Every row gives one point. To make a cloud, some directions were put in groups of two or more. Within a group, all points are equally far from the middle, so they leave a hole (a ring in 2 directions, a hollow ball in 3). The other directions are filled evenly. Then the cloud was stretched, turned, moved and blurred a little. How many holes are there, and how many directions does each take, smallest first?
In the rows, 128 means zero.

Cloud:
[[134 148]
 [124 184]
 [ 99 113]
 [ 87 159]
 [141  86]
 [159  90]
 [177 160]
 [ 80 157]
 [175 157]
 [197 133]
 [177 157]
 [172 129]
 [108 196]
 [133  83]]
Holes: 0

Cloud (22 x 3):
[[ 65 124  89]
 [104 154  70]
 [110 137  65]
 [ 91  95  86]
 [178 105 116]
 [103 137  66]
 [191 114 142]
 [115  80 120]
 [ 76 120  76]
 [ 62 128 104]
 [ 87 126 153]
 [ 86 176 114]
 [ 90 142  70]
 [197 125 142]
 [184 162 110]
 [ 81 151 144]
 [164 190 140]
 [179 133 177]
 [179 125 101]
 [146  90 149]
 [ 95  99  81]
 [130 158 176]]
Holes: 1 (3)

Cloud, 26 rows:
[[126  96 174 182]
 [141 110 193  87]
 [138 115  68  97]
 [170  48 145 155]
 [108  89 176 103]
 [104 185 137 139]
 [188  68 110 138]
 [119 133  94 171]
 [170  49 130 117]
 [150 107 199 157]
 [129 126 211 106]
 [101 103  81 134]
 [182  63 104 119]
 [146 103  59 119]
 [105 134 138 178]
 [ 95 157 183 148]
 [129 171 109 149]
 [149 108  69  94]
 [ 89 151 112  94]
 [118 113  78 162]
 [173  75 164 163]
 [ 95 155 104  88]
 [147 108  68  98]
 [100 109  81 120]
 [187  65 134 151]
 [119 179 112  78]]
Holes: 2 (2, 2)
